Each row of a before or after table is a point. The points were changed in one or more steps. Then noise was added and the rows were shuffled. The steps act on columns, c1 being the first. What was done? A step turns or swaps two columns, mirrors them in a line or flattens them onto one, adds a multiple of one to another, or multiplies or shifts one. Angles are multiples of 10 degrees, from the lower column toward the higher: turns from -170 to 170, lines from 10 to 170 but not 90. Use the fewest steps. Two steps may share a column if one is a turn and the other turns, adds or multiplies; they go together, in the order done. Otherwise the lowest column goes first.

Before (10 x 3)
[[-3.2 -7.4  3.6]
 [-2.7 -5.1 -1.6]
 [-1.2 -0.3  0.8]
 [ 0.3 -2.5  0.4]
 [-3.9  1.0  0.8]
 [-3.6 -1.6  2.0]
 [ 4.2  2.7  0.2]
 [ 4.3 -2.6  4.1]
 [-4.4  1.7 -0.2]
 [ 2.9  0.2  1.1]]
After (10 x 3)
[[-2.1 -2.5 -0.3]
 [ 0.2 -0.5 -2.3]
 [-2.5 -3.7  2.1]
 [ 1.2  4.1  1.9]
 [ 0.2  3.1 -8.5]
 [ 0.3  4.1  0.7]
 [ 3.9  1.4 -4.2]
 [-0.2  1.5 -0.6]
 [-3.9 -3.1 -3.6]
 [ 0.2  3.8 -2.3]]
Steps: turn c2 and c3 by 110 degrees; turn c1 and c2 by -110 degrees

Before (8 x 6)
[[-2.4  0.6 -0.2  2.9  4.3 -0.1]
 [ 1.2 -7.6 -0.6  1.1  2.4 -3.3]
 [ 0.2  6.0 -2.6 -2.7 -4.9 -0.2]
 [-0.6 -2.8 -3.1  0.7  1.8  3.7]
 [ 0.9  3.1  3.2 -3.3 -1.2  1.9]
 [-4.6 -1.4  2.3  2.7 -2.4 -0.2]
 [-0.7 -0.9  0.7  1.9  5.5  0.0]
 [-4.4  4.5 -1.9 -5.1 -1.0  2.5]]
After (8 x 6)
[[-0.6  2.0  0.7  0.3  5.6  0.0]
 [-4.3 -6.5 -1.9  1.4 -1.2  2.5]
 [-0.7  2.1 -3.1 -1.8  1.9  3.6]
 [ 1.0  4.8 -0.7 -5.8  2.4 -3.2]
 [-2.4  2.2 -0.2  1.9  4.6 -0.2]
 [-4.5  2.9  2.3  0.2 -2.4 -0.1]
 [ 0.0 -5.2 -2.6  3.9 -5.1 -0.2]
 [ 0.8 -4.4  3.2  1.0 -1.2  1.9]]
Steps: mirror c2 and c4 in the line at 60 degrees

Before (8 x 8)
[[-0.8  3.8 -1.8  0.7 -0.3 -0.1  1.4  1.2]
 [ 1.3 -1.0 -0.8  0.1  0.1 -1.3 -1.4  1.2]
 [-4.1  5.2 12.0  1.1  1.4 -0.3  4.8 -2.2]
 [ 1.7 -2.3 -1.0  0.1  1.3  1.0  5.3 -6.7]
 [ 2.2 -1.5 -0.7  1.8  1.1  1.8  5.9 -0.2]
 [ 0.0 -1.2 -1.9 -1.6 -4.5  3.7 -1.3 -0.1]
 [ 1.2  1.1 -1.1  2.9  1.2  2.6 -3.5  0.0]
 [-5.1 -2.0 -1.9  1.8 -3.9  0.5  2.9  0.6]]
After (8 x 8)
[[ 1.2 -1.7 -1.1  0.1  0.1 -1.3 -1.5  1.3]
 [-0.8  4.9 -1.7  0.7 -0.5 -0.2  1.4  1.2]
 [-5.1  0.2 -2.0  1.8 -3.8  0.4  2.9  0.6]
 [ 1.4 -1.5 -1.2  3.1  1.0  2.5 -3.5  0.1]
 [ 2.2  3.1 -0.8  2.0  1.4  1.8  5.9 -0.4]
 [-4.2  8.6 12.0  1.1  1.4 -0.3  4.7 -2.4]
 [ 0.0 -2.1 -2.1 -1.6 -4.8  3.7 -1.4 -0.1]
 [ 1.4  1.5 -0.9  0.1  1.2  0.9  5.2 -6.5]]
Steps: add 0.7 times c7 to c2

Before (14 x 11)
[[-0.2 -0.4 -2.4  2.9 -2.9 -1.7 -2.0  1.9 -0.9 -3.4 -1.0]
 [ 2.0  0.8 -0.1  2.9 -0.1 -1.2  4.4  3.5 -3.7 -0.5 -1.7]
 [-1.7  1.9 -1.3  1.9 -2.0 -0.3 -3.5  2.1 -6.5 -2.2 -1.1]
 [-2.0  0.9 10.8 -0.8 -0.9  0.5 -1.2  0.8  0.5 -2.8 -3.5]
 [-1.7  3.1 -2.1 -6.5 -2.8  0.7 -2.7  2.7  0.0 -3.3  8.4]
 [-1.3  0.2  1.1  1.7 -8.9  0.1 -0.4  2.0  0.2  2.7  1.7]
 [ 1.2  0.0  0.7  1.8 -1.0  0.0  0.9 -5.1 -3.3 -3.0  3.4]
 [ 2.4 -1.1  4.0 -6.0 -2.1 -7.4  4.1  2.8 -1.7 -1.6  8.9]
 [ 2.8 -2.1 -2.8  0.0 -1.6 -2.9 -2.0  1.9 -0.5 -2.7 -2.5]
 [-3.0 -0.9 -2.1 -0.8 -1.5 -5.4  1.0  3.3 -1.5 -3.8  0.3]
 [-5.4 -0.8  1.1  1.4 -1.0  0.0 -2.5 -0.9 -1.5  1.5 -3.4]
 [-4.5 -2.1  4.5 -3.3 -2.1  0.4  0.7  0.9 -3.9 -2.7 -4.2]
 [ 2.3 -1.5 -0.5  1.2 -0.5 -2.4 -2.7  2.4 -0.6 -1.2 -1.5]
 [ 2.7  6.9 -2.5  1.6 -1.9 -1.7  1.8 -2.1 -5.9 -1.3 -0.7]]
After (14 x 11)
[[ 3.0  0.8 -2.7  1.3  5.3 -2.0 -5.2 -2.3 -5.3 -1.4  0.9]
 [ 1.2 -0.5  0.7  1.8  0.0  0.3 -0.7 -4.6 -3.8 -3.2 -3.6]
 [-2.4 -1.8 -2.0 -0.9 -0.1 -5.5 -0.3  3.6 -2.1 -3.5  0.0]
 [-4.2 -3.1  4.6 -3.2 -1.0  0.7  0.0  1.1 -3.9 -2.5  4.2]
 [ 2.4 -0.5 -0.7  1.4  0.0 -2.3  2.8  2.1 -0.5 -1.0  1.8]
 [-1.7 -0.2 -1.9 -6.4  5.0  0.7  0.7  2.9 -0.2 -3.3 -8.2]
 [-2.2 -0.2 11.3 -0.5  1.3  0.5  0.6  0.9  0.3 -2.3  3.5]
 [-5.6 -0.9  1.4  1.7  1.4  0.0  2.9 -1.1 -1.9  1.6  3.2]
 [-1.3  0.2 -1.3  1.9  4.0 -0.6  1.9  2.1 -6.4 -2.0  1.2]
 [ 2.5 -3.2  4.4 -5.7 -1.7 -7.5 -2.6  2.7 -1.3 -1.7 -9.0]
 [ 1.7 -0.6  0.0  3.0 -1.0 -1.9 -4.3  3.2 -4.0 -0.4  2.0]
 [-0.3 -2.1 -2.5  3.3  2.4 -1.5  2.7  1.4 -0.6 -3.3  1.0]
 [-0.9 -7.4  0.8  1.3  4.9  0.0  0.0  2.1 -0.2  2.7 -1.2]
 [ 2.9 -2.1 -2.8  0.6  0.4 -3.0  2.4  1.8 -1.1 -2.7  2.4]]
Steps: turn c2 and c7 by -150 degrees; turn c2 and c5 by -120 degrees; multiply c11 by -1
